Rows are points. A path goes straight from each point to the next, and from the last back to the first. The post is the endless flat space through its rows: a point in 2 columns, a line in 3, a plane in 4, and so on, so that a path can go around it. How many times does the path go around the post? Going back the other way cancels.
(in the rows, 128 means zero)

Post, one row:
[[131 121]]
Path (32 x 2):
[[153 150]
 [103 138]
 [ 82  86]
 [103  83]
 [145 112]
 [175 147]
 [158 171]
 [ 84 133]
 [ 82  82]
 [113  80]
 [ 97  93]
 [100 135]
 [163 166]
 [163 162]
 [126 155]
 [110 113]
 [105  93]
 [145  86]
 [191 153]
 [152 142]
 [121 146]
 [109 108]
 [ 90  67]
 [152  94]
 [176 148]
 [154 178]
 [187 157]
 [187 133]
 [122 102]
 [ 76  74]
 [ 95 123]
 [147 167]]
Times around: 2

Post, 3 rows:
[[187 139 115 141]
 [ 79  96 124 113]
 [153 106 110 123]]
Path:
[[161  99 139 124]
 [ 73  51 138 120]
 [ 85 136 170 132]
 [175 134 120 116]
 [172 116  62  94]
 [212 124  92 104]
 [182 139  91 136]
 [133 108 116 161]
 [140 100 166 143]
 [154 149 127 131]
 [176 133  61 116]
 [211 144  65 144]
 [ 84  97 118 134]
 [149  90 120 125]
 [176 115 136 162]
 [152 103 142 119]
 [113 135 107  94]
 [ 69 156 108 130]
 [119  36 108 138]
 [121 117 140 131]
 [116  74 107  92]
 [203 113  61  93]
 [120  99 114  90]
 [101 153 116 141]
 [ 79  76 106 143]]
Times around: 4

Post, 7 rows:
[[175  82 132 126 118 130 127 124]
 [141 140 120 116 140 113 119 131]
 [ 55 152 144 132 178 159 190 172]
 [140 122 126 110 102 111 138 140]
 [134 136 126 124 101 175  53 135]
 [127 164 147 187 108  88 166 124]
 [121 121 146 110 117 122 100 175]]
Path:
[[147 120 140 144 100 131 145 168]
 [184 136 148 136 114 112 128 121]
 [153 126 120 100 151 122  75 168]
 [137  90 118 152 138 174 193 122]
 [201 110 123 139  88  73  92 127]
 [123 151 122 140  94  95 217 134]
 [143  96 149 118  10 121  52 185]
 [ 94 153 128 127 116  78  96 146]
 [127 148 144 137  55 120 121 127]
 [146  86 125 148  66 152 120 105]
 [100 153 101 169 137 203  96 138]
 [126 172 123 135  93 135  84 171]
 [168 142  74 149  91 151 124  91]
 [ 95 132 109  99 219 151 138 138]
 [ 84 136 171 148 121 116 163 136]
 [121 146 168 158 102  78 150 141]
 [ 95 131 150 164 160 113 155 124]
 [116 169 161 150 120 123 129 121]
 [120 165 160 185 148 196 144 135]
 [103 133 161 122 180 125 156 190]
 [112 106 189 123  43 130  58 200]
 [122 157 142 174  44  36 170 107]
 [104 152 101 125 111 142  84 127]
 [188  95 130 160  46 103 136  46]
 [137 155 109  76 108 141 106 122]
 [122 129 149 114 136  90 142 197]
 [104 149  88  89 107 156  93 176]]
Times around: 1

Post, 11 rows:
[[126 131  96  56 119 122  83 163  59 156 129  84]
 [112 146 128 108 120 135 145 131 104 122 104 118]
 [154 139 115 106 128  95  88 152 151 108 145 127]
 [141  70 153 102  94 126 120 124  81  86  86 146]
 [179 137 141 158 120 136 114 129 148  89 133 119]
 [134 136 160 143  89 126 132  91 115  86 154 152]
 [ 93 134 152 177 193 126 165 153 118 165 136  91]
 [ 94 146 135 132 190 148  92 162 139 133 140 122]
 [126 145  97 123 137 117  74 158  94 176 157 172]
 [119  60 146 121 149 126 127  99 153 132 112 155]
 [ 87 109 137 122 139 161  55 186 155 132 135 162]]
Path (33 x 12):
[[ 29 153 112 110 125 159 105 123 114 148 146 156]
 [ 81 151 123 131 184 129 142 117 159 154  76 123]
 [174 136 104 133  99  55 119 156 146 160 133 148]
 [174 156 142 104 158 141 144 130  81  74  81 111]
 [124  83 120  63 124 149 134  85 114 171 136 141]
 [130 141 156 154 152 141  89 160 127 154 164 141]
 [142 154 167 164 101 114  43 200 120 127 164 116]
 [ 93 119 105 107 168 116  66 141 143 161 154 146]
 [ 68  68 139 176 153 137  98 143 114 150 116 173]
 [117 203  92 112 106 136  54 137 134 151 165 126]
 [114 198 151  67 105 115 101  97  73  84 148  99]
 [174 116 124 117 136 114 136 153  94 119  88 118]
 [125  81  99  76 163 135 159 152 178 151  64 129]
 [185 122  72 136  94 123  60 157 172 170 165 174]
 [114  79 111 113 111 176  16 198  48 155 107  87]
 [ 78 162 176 145 139 120 106 176 195  69 145 128]
 [104  83 167  90 128 122 132 102 130 129 100 149]
 [119 120 157 176 158  97 114 153 116 164 109 133]
 [102 107 129 144  89 147  49 171 178  83 120 158]
 [137  61 143 109  83 132  96 145  69 108 133 117]
 [124 106 146 191  45 194 142 155  39 171 134 175]
 [168 121  84 131 112 119 131 140  97 113 128 106]
 [101 115 103  98 143 129  58 158 168 101 102 135]
 [141 202 113 158 110 106  91 177  76 148 167 131]
 [124 159  86  64 147 116 108 163 157 195 117  87]
 [131 129 129  80 145 152  66 155 163  97 134 142]
 [108 176  99 127 208 142 127 207  74 146 125 104]
 [ 84  62 136 160  96 137  93 142 108 182 173 158]
 [ 68 142  85  45 169 148  47 140 181 149 132  92]
 [ 94  95 129  72 148 103 102 104 105 175 119 119]
 [132 190 114  77 180 172 117 128 120 141  92 134]
 [104  62 168 135 124 102 165 129 151 138 144 188]
 [ 98  95 126 125 118 130 129  91 120 134 175 174]]
Times around: 3

Post (17 x 18):
[[133 194 168 163  96 123 140 171 127 109 100 143 116  86 132  96 150 120]
 [154 136 110  95 190 186 142 103 138 138 154 124 103  85 143 118  99 125]
 [196 112  69 136 158  61 100 178 129  78 137 145 106 102 122 148 139  76]
 [ 74 140 134 140 122 128 109  95 138  73 119 164 161  95 100 109 144 134]
 [155  67 102 141 158  86  99 156 136  74 109 113  90 108 120 179 114 164]
 [120 154 169 153 119 124 113 108 156 129 139 153 120 117 112 146 165 139]
 [ 98 116 163 121  71 140 162 133 168  76  99 171 145 113 123 151 120 130]
 [106 138 119 141  96 136 149 134 156  59 143 172 123 162 109 113 142 146]
 [181  73 101 108 151 107  90 177 130  83 134 128 136 127 100 134 132 146]
 [166 134 132 131 147 159 156 168 125 178 106 151 115 100  95 155 119 133]
 [108 103 135 167 101 170 127 117 136  76 126 142 131 116 127 127 169 124]
 [162 125 122 158 160 135 177  97 117 155 140 102 133 106 150 130 120 153]
 [101 140 168 174 116 128 156 156 132 109 118 166 134 146 137  93 148  80]
 [ 94  91 145 113  80 144 124  78 118  80 140 171 124 102  93 107 101 143]
 [166 121 126 148 157 164 147  72 124 110  92 104 103 146 132 114  94 121]
 [136 146 111 102 144 145 132 124  93 172 111 159 117 111 156 131 135 129]
 [132 111 112 136 148 173 118  98 147 174 125 107 127  98 145 128  70 149]]
Path, 24 rows:
[[157 105 159 167 152 161 144 159 156 163  91 121  98 172 108 220 184 157]
 [121 131 155 143 167 176 112 107 125  96 119 121  91  91 120  61 114  98]
 [218 130  78 112 198 104 164 179  96 148 150 144  82 122 153 111 103 105]
 [ 97 100 153 206 154 142 126  96 171  81 157 130 122 173 120 102 101  85]
 [156 138 123 147 147 158 119 138 127 136 116 157 143 116 112 122 139 104]
 [137  79 169 162 157 147 124 147 153  69 134 100  75  68 137 101 105 145]
 [101 127 144 158 125 170 141  84 134  83 131 129 133 149  88 127 244 150]
 [130 133 165  85 131 139 104 162 124 175  57 116 104  84 162 156  75 106]
 [ 83 142 139 150 110  87  93 143 145 122 163 176 161 104  94 152 172 184]
 [128 167 159 103 185 197  57 106 150  95 109 164  40  65 120  97 135 102]
 [108  62 137 140  96  53 163 120  84 109  79 165  99 111 129 166 162 147]
 [166 196 100 110 184  97 174 145  32  66  82 164  91 156 157  70 202  58]
 [ 49 150  93 100 149 206 132  50 125  82 109 179 122  73 178 112 184 105]
 [129 126 112 160 202 137 180 157 144  79 170 134 130  84 177 135 149 182]
 [ 86 130 141 127 149 169  94  20  89  98  53 133  83  26 162 131  41   9]
 [167 174  97  94 121 158 156 114 162 124 157 114 160 139 151 117 158 127]
 [127 137  86  78 145 135 107  50 106 111 156 158 156  69 152  91 151 107]
 [151 148 125 121 155 172 152  37 153 126 179 139 147 137 167  85 115 155]
 [127  55  97 117 125 158 133  75 154 110 145 130 138 148 199 174  80 115]
 [110  83 135 127 113 200 110 106 148  58 142  99 117  99 136 114 102 118]
 [ 73 118  94 144 145 121 132  47 127  77 108 127  89 100 144 149 143 161]
 [133 133 157 189  86 109 119 146 126 121 150 171 105 114  77 137 193 169]
 [133  99 144 140 148  81 134  75 186 126 129 133 139  48 125 223  80 173]
 [ 98  84 120 156 116 186  92 153 124  93 109 142 102  95  89  83  35  77]]
Times around: 2

Post:
[[115 116 107 116 114 155 111 105 128 134 147 116 131 163  99 165 140 139]
 [127 119 171 156  72 126 151  95 125  69 121 133 139 121 124 146 145  93]
 [102 142 124 159 146 127 122 114  91 122 137 121 129 110 142 160 125 152]
 [122 139 132 146 138 167 109 121 136 157 152  96  89 113 164 162 151 111]
 [ 96 147 118 129 140 125  92 175 109  58 130 191 153 123  94 127 172  82]
 [164  88  57 131 145 136 152 177  83 141 108 121 130 137 145 113  75 131]
 [124 125 143 164  94 154 101 126  73  77 130 159  94 119  94 135 207 133]
 [123 143  42 119 127 126 141 166  96 146 166 107 126 125 131  81  98 132]
 [135 139 138 108 130 136 149 100 113 132 125 126  87 156 163 159 166 140]
 [117 100 224 129 104  98  92 123 107  64 147 166 117 121  90 133 173 113]
 [ 78  72 140 145  94  94 140 163 138  83 149 192  97 101 114 143 170 130]
 [132 119 125 110 118 129  83 100 146 117 120 111 109  99 168 139 158 153]
 [176 141  76 151 148 150 159 160 129 161 145 161 161 141 131  63 110 153]
 [124 104 132 119 147 149 136 112 122 118 140  73 120 115 136 147 189 145]
 [159  89  47 137 166 136 161 101  93 150 132 146 123 150 137  67 112  96]
 [ 82 115 152 119 107 125 113 118 116 174 127 129 143 118 140 169 179 134]
 [161 135  61 109 151 151 169 123 104 171 127 143 112  80 126 122  90 119]]
Path (32 x 18):
[[115  48 113 164 128 151 159 112  76 117 137 125 105 179 155 114 155  96]
 [ 98 137 110 163 164 163 150 152  44 113 124  76  86 149 141 146 174 182]
 [103 127 120  95 108 136  81 116 147  99 127 105 126 133 109 177 136 117]
 [ 99  33 149 152  58  90 137 156  89 148 128  96 105 132  84 214 122 177]
 [ 92 104 111 100 151 104  78 102 133 183 130 141 184 100 159 163 174 185]
 [162  93 130  95 117 188  80  78 124 168 128 211 119 184 104 145 228 165]
 [143  39  57 151 135 130 225  61 116 123 103 109 127 141 183  61 100 102]
 [134  55 107 137 128 162 153 161 107 176 126 131 132 128  73 109 135 135]
 [130 144  67 200 153 174 150  63 148 137 188 119 143 167  59 124  98  94]
 [125  82  52 162 170 128 141 145  49 106 102  96 146 144 136 159 114 155]
 [148  52 101 121 146 150 172 129 122 141 144  98  98 109 145 187 108 111]
 [125  82  83  82 106 137 140 182 133  30 133 155 121  90 119  78 170  95]
 [ 93 170 129 124 113 135  98 134 113 116 136 174 147 115  95 183  61 115]
 [117  78 144 172  90 122 148 122  97 114 120  98 103 161 115 122 163 157]
 [117 131 100 135 191 129 171 144 127 124 146  90  69 127 184 147 192 148]
 [152  93  43 191  84  85 165  80  55 128 154 137 165 182 128  94  78 174]
 [176 175  85 156 183 138 142 142  48  56 132 155  83  44 185  78 171 153]
 [116  19  67 181  57 155 153  67 142  76 115 116 108  89 145 127 136 134]
 [119 107 176  79 136 157 120  95 197  98 170  29 123 109 127  66 184 125]
 [154 117  64  55 174 123 111 118 108 185 104 104 131 148 139 125 105  86]
 [145 164 118 131 147 154  67 125 132 196 124 163 167 143 148 119 214 150]
 [131 109 117 103 100  80 109 183 144  95 161 148 143  87 165 132 104 143]
 [152 170 137  73 133 141 115 107  99 132 148 159 132 127 109 101 133 106]
 [159 176 122 176 158 234 125 150  47 115 114 135 158 188 102  89 165 142]
 [108 132 170 135 147 168  98 115 131 172 128 145 106 108 113 141 176  77]
 [148 196 147 143 164 151 100  88 101  97 153 118 100 110  53 139 174  80]
 [127 138  92 120 129 128  83 166 167 182 155 239 100  86 135 145 165 155]
 [127 119 151 132 121 104  99 136  98 133 159 136 123 153 178 130 165 168]
 [ 73 108 121 147 136 168 128 178 134 180 154 151 142  94 150 157 133 161]
 [ 79 112  88  94 143 143 183 122  96 149  87 167 150 114 147 114 160 133]
 [ 38 101  89  96 122  88  62 158 100 116 188 157 167 109 102 114  94 124]
 [116  97 117 138 113 140 148 112 116 135 149 149  72 122 164 160 153 108]]
Times around: 5

Post, 17 rows:
[[134 146 125  75 110  78 132 154 123 119 115 105 137 118  73 161 129 121]
 [ 96 125 116 117 142 169 118 130 104 118 126 123 161 167 170  57  93 149]
 [153 134 104  98 123 100 141 161 174 114  97 117  81 116  93 134  96 125]
 [ 99 128 137 105 156  91 143 139 137 124 115 120 109 131  55 144 138  92]
 [109 108 125  50 102  60 103 147 134  89  92 101  83 152 134 173 146 114]
 [142 151 143 154 118 168 116 152 110 125 164 111  97 102 109 132  68 117]
 [ 98 126 163  69 142 134 122 166 123  95  97 139 126 164 154 110 127 164]
 [ 96 114 162 104 121 154 161 120 127  77 130 115 173 157 171  99 114 128]
 [131 106 163 138 149 155 182 126  62  98 149 110 145 169 162  79 126 141]
 [148 102 140  94  99 183 130 118  91 129 124 115 103 162 108 151  59 121]
 [174 135 116  79 147 140  87 115 122 116 137 142 105  84  86 118 105  86]
 [111 178 125  68 121 101 136 145 132 123 103 108  83 161 132 140 147 110]
 [128 129 166  99 166 162 129 131 107  90 126  80 175 164 169  80  76 131]
 [145 147  87 124 165 178 119 165 121 108 151 127 108 105  93 162  97 100]
 [171 120 118 187  93 194 112 134 101 143 122 141 152 158 132 147  90 101]
 [133 159 107 110 132 100 108 129 160 103 117 109  80 139  68 159 155 135]
 [158 127 123 136  98 184 120 171 122 131 143  95 120 137  97 115 115  92]]
Path:
[[145 169 160  76 150 138  65 115 156 130 127 122 126 120 143 108  17  99]
 [153 119  70  68  90 153  34 130 131 151 143 112  98 179 126  63  94  91]
 [152 173 160  86 148  98 106 190 116  70 142  41 107 141 135 143 155 219]
 [ 81 159 107  26 123 134  65 158 115 155  93 141 177 168 118 167 112 105]
 [157  47 131 116 133 197 114 134  68 126 177 186 163 137  50 163 138  52]
 [146 154 113  80 145 152 171  70 119 146 126 115 139 194  69 142 177 114]
 [117 148 150 117 120 113 178 120 134 133 115  68 123 125  99 125 109 110]
 [139 177 121 129 141  95 138 158 182 121  83 134  51 153  98  47 161 160]
 [157  98 151  68 202 131 148 154  45  81 169  86 116 134 114 129  94 104]
 [122 141 144 101 203 131 135 124 153 119 162 103  66 127 112  72  67 180]
 [170 119 123  99 134 102 136 117 116 154  83 103 162 126 129  93 103  81]
 [124  71 101 198 118 158 117 145 146 144 112 139 162 166  84  97 147 112]
 [141 178 136  99 169 164 162 136 137  98 170 141 142 140 145 166 149 115]
 [123 131 150  96 120 147 149 181 133 124  99 123 136 133 154 111 116 152]
 [133 104 168  77 163  81 115 119 130 129  72 145 104  94  58 101 114  85]
 [142 107 149 112 102  29 125 136 101  60  86  96  70 171 135 164 140 108]
 [122 141 136  83  87 105 106 141 101  73 150 101 155 195 184 173 154 108]
 [120 144 190 103 126 102 193 192 164 103 132  54 105 132  76 170 106 150]
 [ 97 125 159 126 150 158  89 180  97  94 130  99  90 138 130 216  86 123]
 [159 148  95   7 150 121 101 151 152  72 104 108  83 112  89 137 112 155]
 [155 156 147 228  69  92 218 155 101 151 107 110 225 216  84 122 161 110]
 [ 80 187 131  88 113 128 133 164 155 120 115 134  72 195 186 150 158 142]
 [146 147  69  76 169 195 114 157 120 143 131 131 143 119  88 138  93 112]]
Times around: 3

Post:
[[131 102 157 117 113 147 114 119 182 115 160 174 115 129 153  92 155 124]
 [ 80  74 135  59 125 146 123 133 122 157 123 100 106 127  34 153 172  68]
 [138 130 136 132 109 125  87 109 122 106 134 146 150 119 108 118 118 105]
 [137  97 135 132 118 136  79 129 127 106 119 169 102 135 150  67 166 140]
 [139 109 131 145 119 108 123 110 126 123 159 176 127 142 154 127 141 130]
 [125 187 177 101 181 112 109 123  44 190 140 111 176 133 102  58 140  88]
 [113 127 116 144  92 152 138 157 135 139 101 119  93  83 133 135 156 152]
 [100  91 147 140 171 125 134 117 143 121 123 191 152 117 117 140 125 133]
 [ 85  97 152  91 160 183  94  80 163 116 143 116 212 156 162 125 129 126]
 [ 91 161 101 120 158 105 132 152 157 140 106  91 110 152 121 128  80 146]
 [156 104 110 129 106 156 124 101 147 104 129  88 119 138 124 113 104 133]
 [138 139 130 111 164 128 133 163 107 147 148 145 121 148 150  82 144  68]
 [117  96 128 170 130 117 115 113 163 119 158 150 157 131 136 114 150 119]
 [ 98 118 158 160  97 130 108 102 112 111 135 184 150 111 153  82 134 122]
 [119 138 134 142 146 165 106 135 119 151 147 165 107 134 136  86 145 121]
 [ 95  72 147 142 127 102 106 152 128 109 176 149  89 101 117 144 128 109]
 [126 119 112 145 121 107 159 202 132 155  92  82  79 152  87 139  90 161]]
Path:
[[ 73 101 124 163 193 119 112 123 132 130 201 132 143 141  97 137 151  88]
 [ 39 128 153 148 134 149  65  78 110  96  50 100 115 105  75  87 104 171]
 [ 77  86 117 166 154 124 159 163 166 153  81 176  92 136 130 138 141 177]
 [124 101 126 148 118 159 101 106 135 132 127 178 125 139 113 120 103 154]
 [122  93 169 162 103 149 160 126 111 155 162 104 151 104  67 127 122 124]
 [114  84 138 140 176  87 123  96 137 102 196 183 145 160 118 134 163  79]
 [138 100 189 139 124 170 130 118 162 153 123  81 144 114 133 115 116 189]
 [102  44 106 145 175  36 171 145 198 176 181 143 121 133  67 202 152  84]
 [138 103 142 134  58 141 116 149  83 125  89  91 126 122 152  77 134 185]
 [104  92  96 160 151 138 189 141 106 136 107 123  88 130  88 160 152 157]
 [171 146  96 155 142  80  94 129 164 109 163 170 154 150 183 138 173  98]
 [111  83 118 177 134  95 178 121 124  88 134 151 134  95 133 163 157 148]
 [124 167 135 109  96 103 111 150  96 156 159 112  97 139  96  90 114 108]
 [ 89 151 109  86 108 103  90 117 101 122 163  95 142  85 118 137 110 101]
 [107 127 113 185 127 140 193 147 122 121 104 143 158  73 129 148 122 125]
 [ 90 127 184 127 113 141 121 139 131 152  69 142 102 142  59  69 127 177]
 [147 143 156 122 114  89  92 141 113 150 147 135 107 140  75 100  96  99]
 [203  54  91 139  99 118  86 155 177  91 113 134 144 170 132  95 128 160]
 [165 137 134  79 166 156 127  88 105 105 156 130 143 114 135 100 111  79]
 [117 142 140 130 104 134  93 146 114 115 139 189 125 158 159  73 159  86]
 [ 57 131 167 139 176 156 176 153 176 162 113  77 249 102 149 148 139 180]
 [155  73 140 104  92 148 183 156 119 159  60 105 116 113 146  90 152 201]
 [130 144 104 117 151 102 128 137  94 150 127 120 129 128 114 132  69  89]
 [ 61  59 131  93 142  59  71  87 202  83 220 128 160 175 128 104 116  60]]
Times around: 3
